Each point is reached from the start by the listed moves, each made 0, 1 or 2 times, or once backwards (-1), plus a little noise. Is the number of moves made odd or even? Then give how often each move was made.

Moves:
(1): [13.4 -4.2 15.8]
(2): [ 1.6 23.9  6.3]
(3): [-15.7   0.1  10.9]
Start: [-7.3  0.2 -4.4]
Points:
[-9.9 16.0 54.4] -> odd (2, 1, 2)
[-24.5 -23.7   0.6] -> even (0, -1, 1)
[ -5.4   4.0 -30.8] -> even (-1, 0, -1)
[ 34.0 -32.8  10.7] -> even (2, -1, -1)
[ 3.4 -8.8 38.3] -> odd (2, 0, 1)

Moves:
(1): [ 16.7  -0.1  13.2 -18.4  -5.2   2.0   3.3]
(2): [ -5.7  26.2   0.0   8.3 -10.4   8.2   9.1]
(3): [-31.1  -5.0   1.7 -23.4 -13.2   2.3 -11.5]
(4): [ 6.0  0.9 15.9 15.5  8.3 17.0 -3.6]
Start: [-10.1 -23.2  -8.3   1.1  -7.4  -9.0  15.2]
Points:
[-38.2   2.4 -38.5  11.2 -21.2 -19.8  25.3] -> odd (-1, 1, 0, -1)
[ -9.8 -46.6  10.1  41.1  24.6  15.4  -4.1] -> even (-1, -1, 0, 2)
[ 15.7   7.3 -10.7  32.7  -4.5  -3.7  35.2] -> even (0, 1, -1, 0)
[  3.7 -26.9  50.9 -27.4 -14.3  31.8   3.0] -> odd (2, 0, 1, 2)
[ 20.3 -45.3 -26.0   0.3   7.2 -36.0  21.5] -> odd (0, -1, -1, -1)

Moves:
(1): [ 3.3  7.9 -8.6 -0.1  0.1 -2.1 -4.2 -6.1 13.3 -2.4 -2.9]
(2): [-2.9 -4.5  6.1 -9.8 -0.5  7.6 -6.3  6.3 25.1  1.3 -2.5]
(3): [-12.1  -9.8  -1.3  -1.0   0.3  -0.7  -4.1  -4.4  11.3  -7.0  -0.3]
(4): [ 2.8  1.3  1.3 -2.3  7.3 -1.7 -0.8 -7.7 -2.4 -6.2  4.3]
(5): [ -3.6   0.3   7.6   6.7   6.6   9.7 -22.3 -22.6 -13.3  20.9   1.4]
(6): [  1.9  12.8  -5.0 -12.9   1.5  -6.6  -5.9  -8.2  -8.6  -3.7   0.9]
(7): [-11.6   8.3   7.4   7.4  -1.4  12.4   5.6  24.9  -2.0  21.4  15.4]
(8): [ 1.4  1.2 -5.3 -0.5 -0.1  8.4  1.1  7.6 -7.9 -1.0  6.6]
Start: [-4.3  7.1  8.5 -4.6 -0.8 -7.3 -2.8 -5.7 -3.8  5.2 -4.2]
Points:
[-54.2  -1.6  48.9   7.3  -4.9  29.2 -21.2  30.7  12.3  73.1  17.2] -> even (-1, 1, 1, -1, 1, 0, 2, -1)
[-26.7 -21.9  15.2 -13.0  18.3  34.7 -43.3 -23.1  56.1   2.5  10.5] -> odd (1, 2, 2, 2, 1, -1, 0, 2)
[  8.2  14.9 -23.8 -38.9   5.0 -33.8  10.6 -21.2 -50.9 -59.2   4.0] -> even (-1, -1, 1, 1, -1, 2, -1, 2)
[ -3.1  37.7  30.9 -27.8  18.4  11.4 -41.3 -23.1  29.4  40.0   7.9] -> even (1, 2, -1, 2, 1, 1, 1, -1)
[-33.4  27.9   6.5 -34.6  22.3  10.8 -49.7 -36.5  12.0   9.8  24.8] -> odd (1, 1, 2, 2, 1, 2, 1, 1)
[-12.4  36.4  20.2 -28.1  20.2   6.4 -48.2 -34.4  52.8  29.6   5.0] -> even (2, 2, 0, 2, 1, 1, 1, -1)
